Each row is a point. The points of each table are mixes of a few directions, plus a little noise. Count the directions of each table, and those that both share. Where both have some left over, give the other angles between the two spaces (their principal angles), to ten degrees, smallest first.
(in the rows, 128 means zero)

First (5 x 3):
| 185 | 109 | 135 |
| 174 | 135 | 146 |
|  88 | 150 | 128 |
|  40 | 139 | 107 |
| 153 | 107 | 124 |
Second:
| 144 | 173 |  87 |
| 141 | 163 |  97 |
| 121 | 108 | 146 |
| 106 |  68 | 182 |
Directions: first 2, second 1, shared 0; angles 70

First, 10 rows:
| 157 | 152 | 106 | 104 | 106 | 115 | 179 | 110 |
| 113 | 194 | 178 | 140 |  80 | 113 | 108 | 210 |
| 162 | 160 | 133 | 127 | 123 | 117 | 175 | 153 |
| 137 |  84 | 184 |  73 | 126 | 132 | 135 | 113 |
| 131 | 126 | 142 | 120 | 113 | 133 | 128 | 140 |
| 100 | 157 | 151 | 129 |  73 | 128 |  90 | 166 |
| 124 |  46 |  98 | 160 | 190 | 168 |  98 |  98 |
|  96 | 105 |  62 | 119 | 101 | 138 |  97 |  59 |
| 128 | 147 |  87 | 178 | 236 |  96 | 146 |  92 |
| 133 | 109 | 138 | 132 | 132 | 142 | 123 | 140 |
Second:
| 102 | 116 |  97 | 143 | 169 | 108 |  77 | 120 |
| 168 | 128 | 162 | 177 | 134 | 140 | 120 | 144 |
| 192 | 175 | 172 | 169 | 151 | 145 | 152 | 141 |
|  80 | 116 |  96 |  65 |  94 | 114 | 142 | 115 |
| 164 | 158 | 154 | 139 | 106 | 110 | 122 | 151 |
| 189 | 130 | 184 | 177 |  93 | 132 | 123 | 163 |
|  75 | 105 |  90 |  85 | 141 | 146 | 153 |  97 |
| 171 | 121 | 166 | 183 | 135 | 152 | 128 | 142 |
|  89 |  89 | 105 | 109 | 129 | 148 | 141 | 109 |
|  48 | 142 |  55 |  34 | 129 |  85 | 124 |  99 |
Directions: first 5, second 4, shared 1; angles 30, 40, 50

First:
| 120 | 113 | 104 | 137 | 139 | 113 | 185 | 220 |  80 | 249 | 119 | 162 |
| 128 | 127 | 127 | 129 | 129 | 127 | 131 | 134 | 126 | 134 | 128 | 130 |
| 131 | 134 | 137 | 124 | 124 | 134 | 105 |  91 | 147 |  80 | 131 | 114 |
| 125 | 122 | 119 | 132 | 132 | 121 | 150 | 164 | 109 | 175 | 125 | 142 |
| 133 | 135 | 140 | 123 | 122 | 135 |  99 |  81 | 152 |  68 | 132 | 111 |
| 130 | 131 | 133 | 126 | 126 | 131 | 116 | 109 | 138 | 104 | 130 | 122 |
| 133 | 137 | 142 | 122 | 121 | 137 |  93 |  71 | 158 |  54 | 133 | 107 |
| 132 | 135 | 138 | 124 | 123 | 134 | 103 |  88 | 149 |  75 | 132 | 114 |
| 124 | 120 | 115 | 133 | 134 | 120 | 159 | 178 | 102 | 192 | 123 | 146 |
| 127 | 126 | 125 | 130 | 129 | 126 | 138 | 143 | 119 | 148 | 128 | 133 |
Second:
| 145 |  96 | 151 | 115 | 148 | 116 | 136 | 118 | 133 | 123 | 111 | 135 |
| 138 | 109 | 165 | 144 | 151 | 101 | 118 | 168 | 125 | 178 |  99 | 130 |
| 127 | 121 | 130 | 129 | 157 | 112 |  93 | 126 | 119 | 138 | 109 | 148 |
| 119 | 104 | 140 | 106 | 155 | 105 | 143 | 135 | 104 | 120 | 106 | 117 |
|  99 | 147 |  78 | 121 | 131 | 131 | 135 | 145 |  90 | 146 | 137 | 143 |
| 119 | 145 | 101 | 138 | 116 | 138 | 134 | 148 | 117 | 158 | 142 | 142 |
| 121 | 148 | 138 | 131 | 110 | 135 | 113 | 109 | 144 |  85 | 137 |  95 |
| 118 | 149 | 132 | 116 | 119 | 137 |  90 |  68 | 147 |  37 | 136 |  95 |
| 106 | 162 | 123 | 137 | 108 | 132 | 114 | 134 | 126 | 107 | 139 |  94 |
| 188 |  99 | 123 | 143 |  84 | 173 | 204 | 129 | 175 | 187 | 165 | 182 |
Directions: first 1, second 5, shared 1

First (11 x 20):
| 170 |  91 | 112 | 132 |  99 | 141 | 130 | 100 |  87 |  92 | 148 | 183 | 107 | 186 | 136 | 123 | 165 | 123 | 149 | 109 |
| 112 |  71 | 175 | 119 |  22 | 154 | 210 | 201 |  85 | 110 | 163 | 185 |  92 | 113 | 132 |  72 | 129 | 122 | 160 | 105 |
| 183 | 100 |  98 | 135 | 121 | 136 | 108 |  77 |  91 |  91 | 142 | 179 | 112 | 202 | 136 | 137 | 171 | 124 | 145 | 111 |
| 136 | 198 |  81 | 137 | 247 |  98 |  40 |  56 | 182 | 155 |  87 |  56 | 173 | 132 | 122 | 188 | 119 | 136 |  90 | 157 |
| 136 |  76 | 150 | 125 |  50 | 148 | 181 | 162 |  84 | 102 | 158 | 186 |  96 | 142 | 134 |  91 | 144 | 122 | 156 | 105 |
| 133 | 128 | 125 | 128 | 130 | 128 | 125 | 121 | 126 | 125 | 129 | 131 | 128 | 135 | 128 | 130 | 133 | 128 | 129 | 128 |
|  70 | 106 | 190 | 116 |  50 | 141 | 209 | 228 | 125 | 145 | 143 | 131 | 112 |  54 | 124 |  76 |  92 | 126 | 140 | 123 |
|  87 | 188 | 128 | 127 | 198 | 106 |  96 | 132 | 188 | 173 |  93 |  46 | 165 |  70 | 118 | 153 |  88 | 135 |  94 | 157 |
| 118 | 138 | 131 | 127 | 136 | 125 | 127 | 134 | 139 | 137 | 123 | 114 | 133 | 113 | 126 | 130 | 119 | 129 | 122 | 133 |
| 127 | 149 | 116 | 130 | 164 | 120 | 103 | 109 | 146 | 138 | 115 | 104 | 142 | 126 | 126 | 145 | 123 | 130 | 116 | 137 |
| 135 | 163 | 101 | 132 | 191 | 113 |  80 |  87 | 154 | 140 | 108 |  92 | 151 | 134 | 126 | 161 | 125 | 132 | 108 | 143 |
Second:
| 125 | 101 | 156 | 134 |  88 | 155 | 166 | 146 | 120 | 101 | 159 | 144 | 133 | 124 | 137 | 107 | 145 | 136 | 128 | 117 |
| 196 | 238 | 162 | 163 | 241 |  91 |  34 |  65 | 132 | 175 | 123 | 226 | 134 | 193 |  98 | 172 | 213 |  96 |  90 | 129 |
| 156 | 189 | 122 | 138 | 199 |  95 |  65 |  91 | 135 | 164 | 106 | 156 | 127 | 156 | 110 | 159 | 150 | 110 | 113 | 136 |
|  97 |  65 | 127 | 115 |  57 | 158 | 190 | 165 | 122 |  93 | 146 |  92 | 128 |  97 | 146 |  97 |  99 | 147 | 145 | 122 |
| 112 |  98 | 126 | 121 |  95 | 141 | 156 | 145 | 126 | 112 | 135 | 109 | 128 | 112 | 136 | 114 | 112 | 137 | 137 | 126 |
| 104 | 113 |  85 | 108 | 125 | 115 | 126 | 135 | 134 | 137 |  98 |  72 | 120 | 106 | 131 | 133 |  76 | 133 | 144 | 140 |
| 137 |  98 | 189 | 146 |  74 | 172 | 182 | 149 | 114 |  86 | 186 | 180 | 139 | 134 | 138 |  96 | 179 | 136 | 119 | 106 |
| 121 | 164 |  64 | 110 | 190 |  80 |  67 | 103 | 143 | 174 |  66 |  76 | 117 | 124 | 116 | 163 |  77 | 118 | 136 | 152 |
| 104 |  86 | 120 | 117 |  83 | 145 | 166 | 152 | 125 | 108 | 134 |  96 | 127 | 105 | 140 | 110 | 101 | 140 | 141 | 126 |
Directions: first 2, second 2, shared 0; angles 30, 60

First (11 x 32):
| 147 | 133 |  81 | 130 | 139 | 117 | 138 | 135 | 106 | 129 | 176 | 108 |  99 | 129 | 129 | 105 | 104 | 147 | 138 | 139 | 134 | 139 | 133 | 106 | 142 | 157 | 108 | 143 | 168 | 152 | 141 | 147 |
| 114 | 165 | 139 | 142 |  57 | 123 | 149 | 100 | 117 | 165 |  88 | 145 | 139 | 150 | 125 | 103 |  88 |  95 | 140 | 147 | 127 | 119 | 119 | 156 | 112 | 177 | 118 |  84 | 152 | 135 |  81 | 112 |
| 137 |  52 | 163 | 160 | 152 | 159 | 130 | 145 | 133 |  98 | 170 | 116 | 141 | 147 | 129 | 159 | 184 | 101 | 136 | 117 |  58 | 130 | 159 | 119 | 138 |  76 | 185 |  91 | 126 | 129 | 174 | 128 |
| 156 |  38 | 160 | 130 | 206 | 164 | 105 | 165 | 156 |  83 | 148 | 133 | 145 | 117 | 132 | 191 | 240 | 128 | 143 | 109 | 102 | 130 | 163 |  80 | 141 |  37 | 184 | 133 |  97 |  96 | 177 | 138 |
| 123 | 154 | 111 | 126 | 111 | 116 | 135 | 120 | 117 | 139 | 131 | 123 | 118 | 130 | 127 | 108 |  94 | 133 | 124 | 134 | 137 | 130 | 119 | 137 | 127 | 156 | 109 | 132 | 141 | 140 | 118 | 129 |
| 101 | 184 | 161 | 108 |  76 | 120 | 122 | 101 | 148 | 161 |  26 | 169 | 157 | 121 | 125 | 128 | 112 | 112 | 122 | 132 | 173 | 111 | 100 | 163 | 100 | 145 | 110 | 120 |  94 |  98 |  62 | 102 |
| 104 | 157 | 137 | 113 | 123 | 116 | 118 | 119 | 136 | 128 | 107 | 126 | 132 | 117 | 126 | 124 | 101 | 139 |  98 | 115 | 141 | 125 | 106 | 158 | 120 | 127 | 114 | 148 |  96 | 125 | 121 | 118 |
| 135 |  75 | 123 | 134 | 192 | 136 | 116 | 154 | 129 |  83 | 203 |  91 | 115 | 121 | 130 | 146 | 154 | 150 | 107 | 105 |  87 | 140 | 143 | 115 | 148 |  79 | 152 | 152 | 113 | 141 | 196 | 143 |
| 138 | 195 |  80 | 105 |  98 | 102 | 136 | 114 | 114 | 166 |  92 | 146 | 110 | 117 | 128 |  93 |  83 | 147 | 147 | 153 | 199 | 128 | 110 | 115 | 122 | 194 |  73 | 150 | 161 | 129 |  76 | 135 |
| 117 | 169 | 141 | 105 | 105 | 121 | 119 | 114 | 144 | 150 |  55 | 160 | 144 | 115 | 127 | 131 | 125 | 127 | 128 | 132 | 177 | 117 | 109 | 139 | 111 | 139 | 109 | 136 | 105 | 102 |  81 | 115 |
| 137 |  88 | 112 | 154 | 149 | 134 | 139 | 141 | 108 | 105 | 211 |  90 | 109 | 144 | 128 | 121 | 123 | 129 | 125 | 124 |  73 | 140 | 147 | 121 | 146 | 121 | 146 | 118 | 156 | 161 | 179 | 141 |
Second (10 x 32):
| 101 |  91 | 153 | 191 |  85 | 139 | 159 | 116 |  98 | 117 | 211 |  82 | 127 | 180 | 124 | 104 |  81 |  83 | 108 | 122 |   7 | 133 | 142 | 181 | 135 | 138 | 168 |  57 | 157 | 183 | 174 | 116 |
| 124 | 120 | 134 | 139 | 121 | 130 | 133 | 126 | 123 | 126 | 143 | 120 | 127 | 138 | 127 | 125 | 120 | 120 | 124 | 127 | 105 | 128 | 131 | 137 | 129 | 128 | 135 | 115 | 132 | 138 | 138 | 125 |
| 143 | 162 |  98 | 101 | 133 | 116 | 123 | 128 | 130 | 145 |  93 | 149 | 120 | 107 | 130 | 122 | 128 | 151 | 143 | 140 | 193 | 128 | 118 | 103 | 125 | 150 |  95 | 160 | 135 | 111 |  96 | 136 |
| 132 | 107 | 152 | 104 | 174 | 141 | 101 | 143 | 159 | 109 |  93 | 146 | 145 | 102 | 131 | 167 | 188 | 142 | 124 | 112 | 154 | 123 | 129 | 110 | 126 |  73 | 142 | 156 |  79 |  89 | 133 | 127 |
| 138 | 190 |  68 | 130 |  75 | 101 | 156 | 109 |  92 | 170 | 137 | 123 |  97 | 140 | 128 |  69 |  50 | 134 | 150 | 161 | 161 | 134 | 117 | 125 | 128 | 220 |  75 | 124 | 197 | 160 |  89 | 138 |
| 117 |  92 | 162 | 142 | 143 | 143 | 122 | 134 | 138 | 106 | 143 | 119 | 141 | 134 | 127 | 149 | 152 | 114 | 114 | 112 |  85 | 127 | 137 | 142 | 130 |  89 | 161 | 113 | 103 | 126 | 156 | 121 |
| 126 | 165 |  87 | 156 |  65 | 110 | 164 | 107 |  85 | 160 | 168 | 107 | 102 | 159 | 126 |  70 |  44 | 114 | 137 | 155 | 107 | 135 | 125 | 147 | 131 | 210 | 100 |  96 | 199 | 177 | 113 | 132 |
| 133 | 102 | 158 | 101 | 180 | 141 |  97 | 145 | 164 | 105 |  88 | 149 | 149 |  99 | 131 | 176 | 199 | 143 | 123 | 108 | 154 | 122 | 129 | 109 | 125 |  63 | 146 | 159 |  71 |  84 | 135 | 127 |
| 132 | 137 | 120 | 120 | 130 | 125 | 126 | 128 | 129 | 132 | 119 | 134 | 126 | 123 | 129 | 127 | 129 | 134 | 133 | 131 | 144 | 127 | 125 | 122 | 127 | 132 | 119 | 137 | 129 | 123 | 120 | 131 |
| 135 | 113 | 147 |  97 | 175 | 137 |  98 | 143 | 160 | 111 |  85 | 152 | 145 |  98 | 131 | 170 | 190 | 147 | 126 | 113 | 167 | 124 | 127 | 104 | 126 |  76 | 136 | 164 |  79 |  86 | 127 | 128 |
Directions: first 4, second 2, shared 2

First, 11 rows:
| 121 |  94 | 137 | 133 | 151 | 115 | 113 | 127 | 115 |  91 | 152 | 102 | 166 | 127 | 124 | 125 | 126 | 119 | 168 | 137 | 106 | 130 | 122 | 121 |  64 | 159 | 151 | 155 | 133 | 127 |  99 | 122 |
| 130 | 103 | 123 | 127 | 111 | 135 | 124 | 135 | 114 | 120 | 133 | 112 | 154 | 132 | 120 | 122 | 118 | 115 | 132 | 134 | 126 | 121 | 141 | 144 | 124 | 127 | 130 | 118 | 130 | 132 | 134 | 131 |
| 129 | 118 | 130 | 141 | 137 | 104 | 135 | 151 | 101 | 137 | 170 |  95 | 156 | 150 | 122 | 131 | 104 | 108 | 177 | 152 | 122 | 167 | 135 | 125 |  72 | 148 | 163 | 161 | 143 | 161 |  90 |  90 |
| 124 | 118 | 142 | 141 | 173 |  93 | 130 | 134 | 111 | 114 | 171 | 105 | 152 | 139 | 127 | 129 | 118 | 124 | 188 | 146 | 107 | 171 | 118 | 102 |  41 | 171 | 170 | 180 | 141 | 154 |  75 |  83 |
| 135 | 146 | 112 | 104 | 106 | 150 | 144 | 105 | 140 | 150 |  90 | 183 |  94 | 123 | 120 | 115 | 134 | 156 |  72 | 106 | 134 | 127 | 143 | 128 | 200 |  99 |  92 |  75 | 119 | 143 | 174 | 125 |
| 120 | 160 | 144 | 123 | 171 | 125 | 123 |  95 | 166 | 110 | 100 | 167 |  84 | 103 | 145 | 134 | 166 | 164 | 109 | 104 | 121 | 114 |  97 |  96 | 136 | 138 | 114 | 137 | 115 |  95 | 127 | 145 |
| 131 | 155 | 119 | 104 | 122 | 150 | 139 |  94 | 155 | 142 |  80 | 194 |  80 | 112 | 128 | 118 | 150 | 168 |  66 |  97 | 132 | 117 | 129 | 118 | 202 | 103 |  87 |  80 | 114 | 126 | 174 | 136 |
| 125 | 155 | 141 | 154 | 140 | 109 | 129 | 158 | 129 | 148 | 151 |  91 | 120 | 137 | 143 | 152 | 124 | 106 | 159 | 145 | 146 | 138 | 111 | 126 | 101 | 135 | 153 | 174 | 136 | 114 |  91 | 128 |
| 127 | 102 | 122 | 129 |  92 | 149 | 111 | 139 | 124 | 114 | 118 | 105 | 150 | 124 | 125 | 127 | 125 | 107 | 114 | 129 | 137 |  87 | 137 | 161 | 150 | 110 | 115 | 108 | 126 | 102 | 150 | 167 |
| 134 | 138 | 122 | 143 | 100 | 122 | 138 | 165 | 109 | 164 | 149 |  94 | 135 | 149 | 127 | 139 | 103 |  98 | 142 | 150 | 149 | 143 | 140 | 147 | 131 | 113 | 141 | 138 | 139 | 143 | 116 | 117 |
| 130 | 119 | 117 | 109 | 102 | 157 | 122 | 107 | 142 | 118 |  89 | 158 | 118 | 112 | 124 | 116 | 141 | 143 |  79 | 106 | 130 |  93 | 136 | 141 | 186 | 105 |  92 |  79 | 115 | 110 | 174 | 160 |
Second (11 x 32):
| 131 | 128 | 130 | 146 | 142 | 119 | 130 | 133 | 129 | 156 | 137 | 122 | 131 |  96 | 138 | 123 | 135 | 108 | 126 | 141 | 113 | 115 | 103 | 143 | 130 | 119 | 147 | 114 | 160 |  80 | 125 | 130 |
| 114 | 135 | 135 | 125 | 117 | 123 | 116 | 149 | 127 | 122 | 129 | 105 | 127 | 132 | 126 | 141 | 138 | 118 | 144 | 126 | 128 | 111 | 114 | 126 | 120 | 141 | 133 | 141 | 128 | 113 | 119 | 133 |
| 147 | 122 | 113 | 131 | 167 | 129 | 135 | 129 | 105 | 125 | 160 | 126 | 127 | 134 | 140 | 121 | 115 | 128 | 113 | 146 | 115 | 139 | 117 | 141 |  92 | 120 | 144 | 114 | 135 | 101 | 151 | 129 |
|  99 | 144 | 102 |  71 |  94 | 122 |  87 |  85 |  90 | 107 | 175 | 115 | 137 | 155 | 112 | 130 | 147 | 128 | 109 | 109 | 109 | 159 | 129 | 124 |  54 | 168 | 109 | 143 | 122 | 190 | 179 |  76 |
|  69 | 181 | 111 |  76 |   7 | 129 |  79 | 212 | 123 | 102 |  94 |  96 |  76 | 160 |  80 | 177 | 172 | 141 | 162 | 102 | 109 |  69 |  90 |  64 | 162 | 207 | 114 | 107 |  93 | 150 | 115 |  94 |
| 148 | 122 | 123 | 151 | 158 | 131 | 139 | 150 | 123 | 127 | 135 | 124 | 121 | 126 | 141 | 128 | 113 | 128 | 129 | 150 | 124 | 119 | 116 | 132 | 123 | 119 | 147 | 115 | 129 |  90 | 122 | 148 |
| 140 | 114 | 135 | 173 | 143 | 124 | 120 |  88 | 143 | 144 | 141 | 126 | 155 |  88 | 148 | 117 | 121 | 107 | 128 | 145 | 132 | 134 | 132 | 145 | 115 | 115 | 135 | 143 | 148 | 124 | 104 | 141 |
| 118 | 129 | 137 |  97 | 129 | 123 | 149 | 122 | 130 | 155 | 111 | 151 | 125 | 124 | 117 | 116 | 142 | 131 | 115 | 105 | 124 | 136 | 131 | 138 | 161 | 111 | 117 | 116 | 147 | 127 | 153 | 109 |
| 175 | 103 | 130 | 185 | 133 | 160 | 153 |  99 | 170 | 100 |  80 | 178 | 130 | 134 | 137 | 117 |  77 | 171 | 127 | 141 | 172 | 149 | 198 | 101 | 183 | 103 | 105 | 128 |  70 | 206 |  75 | 166 |
| 139 | 107 | 150 | 131 | 185 | 123 | 150 | 123 | 124 | 120 | 141 | 115 | 149 | 140 | 145 | 123 | 117 | 117 | 133 | 129 | 146 | 142 | 138 | 158 | 101 | 100 | 137 | 165 | 134 | 101 | 134 | 155 |
| 129 | 123 | 141 | 123 | 134 | 127 | 150 | 119 | 142 | 150 | 105 | 150 | 130 | 117 | 125 | 117 | 131 | 130 | 122 | 115 | 134 | 134 | 140 | 136 | 165 | 106 | 119 | 123 | 140 | 128 | 130 | 127 |
Directions: first 4, second 6, shared 1; angles 50, 90, 90

First (8 x 32):
| 114 | 191 |  83 | 230 |  90 | 104 | 150 | 166 | 222 |  55 | 129 | 185 |  90 | 249 |  20 |  45 | 102 | 107 | 173 |  94 |  34 | 128 |  90 | 177 | 113 | 221 | 130 | 140 |  30 |  64 | 143 | 164 |
| 133 | 122 | 128 |  98 | 152 | 135 | 140 | 119 | 103 | 141 | 118 | 109 | 127 | 100 | 169 | 153 | 130 | 122 | 125 | 139 | 147 | 122 | 138 | 117 | 128 | 122 | 135 | 127 | 165 | 154 | 118 | 117 |
| 116 | 147 | 125 | 152 | 115 | 127 | 139 | 120 | 141 | 121 | 109 | 136 | 132 | 178 |  82 |  91 | 114 | 132 | 143 | 106 | 118 | 153 | 121 | 152 | 128 | 152 | 111 | 163 |  59 | 125 | 138 | 137 |
| 123 | 129 | 111 | 148 | 142 | 133 | 147 | 162 | 134 |  77 | 134 | 131 | 117 | 142 | 149 | 135 | 142 | 121 | 159 | 126 | 111 |  71 | 130 | 109 | 114 | 169 | 163 | 114 | 172 | 130 | 119 | 140 |
| 144 |  97 | 142 |  96 | 137 | 127 | 105 | 132 | 110 | 151 | 154 | 119 | 130 |  58 | 175 | 170 | 145 | 129 |  99 | 155 | 147 | 110 | 137 | 100 | 133 |  82 | 137 |  87 | 202 | 129 | 121 | 115 |
| 123 |  66 | 168 | 112 | 117 | 148 |  81 | 141 |  91 | 128 | 161 | 118 | 171 |  73 | 153 | 161 | 163 | 165 | 114 | 129 | 181 |  95 | 149 |  84 | 134 |  70 | 131 | 109 | 169 | 135 | 132 | 126 |
| 148 | 137 | 141 |  81 | 125 | 113 | 116 |  78 | 115 | 212 | 117 | 118 | 123 |  87 | 131 | 136 | 104 | 121 |  76 | 150 | 142 | 206 | 125 | 153 | 148 |  75 |  90 | 129 | 106 | 132 | 130 | 104 |
| 124 | 132 | 127 | 106 | 145 | 137 | 145 | 110 | 104 | 140 | 100 | 109 | 131 | 133 | 147 | 133 | 124 | 128 | 134 | 123 | 147 | 139 | 135 | 129 | 130 | 134 | 125 | 153 | 120 | 158 | 124 | 123 |
Second (9 x 32):
|  99 | 119 | 126 | 159 | 141 | 151 | 142 | 127 | 109 |  83 | 125 | 136 | 135 | 165 | 137 | 119 | 132 | 135 | 152 |  95 | 137 |  90 | 135 | 113 | 112 | 177 | 131 | 177 | 113 | 127 | 137 | 143 |
|  94 |  88 | 141 | 169 | 136 | 160 | 113 | 138 |  99 |  69 | 158 | 146 | 146 | 138 | 153 | 137 | 151 | 147 | 141 |  94 | 150 |  57 | 140 |  86 | 108 | 163 | 135 | 166 | 143 | 109 | 144 | 146 |
| 183 | 188 |  82 |  86 | 138 |  73 | 159 | 137 | 184 | 175 | 118 | 121 |  66 |  92 | 136 | 140 | 103 |  73 | 110 | 194 |  61 | 168 | 106 | 167 | 138 | 117 | 149 |  38 | 185 | 126 |  97 | 106 |
| 112 | 129 | 109 | 150 | 157 | 141 | 153 | 133 | 116 |  83 | 130 | 136 | 114 | 146 | 163 | 136 | 132 | 116 | 148 | 114 | 119 |  76 | 132 | 109 | 107 | 187 | 146 | 153 | 155 | 123 | 127 | 138 |
| 150 | 117 | 140 | 112 | 107 | 111 |  95 | 138 | 145 | 158 | 153 | 130 | 130 |  83 | 119 | 141 | 133 | 132 | 100 | 155 | 125 | 146 | 123 | 127 | 140 |  73 | 124 |  77 | 151 | 113 | 126 | 118 |
| 118 | 108 | 113 | 109 | 193 | 152 | 159 | 120 |  74 | 100 | 133 | 116 | 112 |  93 | 236 | 181 | 143 | 109 | 133 | 132 | 148 |  53 | 148 |  81 | 104 | 175 | 157 | 149 | 225 | 147 | 115 | 123 |
| 130 | 164 | 118 | 154 |  95 | 111 | 134 | 134 | 174 | 128 | 109 | 139 | 123 | 186 |  51 |  78 | 108 | 127 | 144 | 117 |  96 | 173 | 109 | 170 | 137 | 138 | 115 | 132 |  50 | 117 | 134 | 138 |
| 133 | 119 | 162 |  75 | 116 | 136 | 118 |  90 |  94 | 196 |  88 |  90 | 166 | 116 | 109 | 124 | 122 | 154 | 113 | 128 | 183 | 204 | 140 | 148 | 155 |  62 |  96 | 152 |  71 | 179 | 129 | 110 |
| 134 | 118 | 160 | 138 |  68 | 117 |  78 | 134 | 156 | 158 | 139 | 136 | 159 | 133 |  47 |  96 | 127 | 159 | 111 | 124 | 135 | 184 | 118 | 150 | 151 |  61 |  99 | 109 |  58 | 111 | 143 | 130 |
Directions: first 4, second 4, shared 3; angles 30
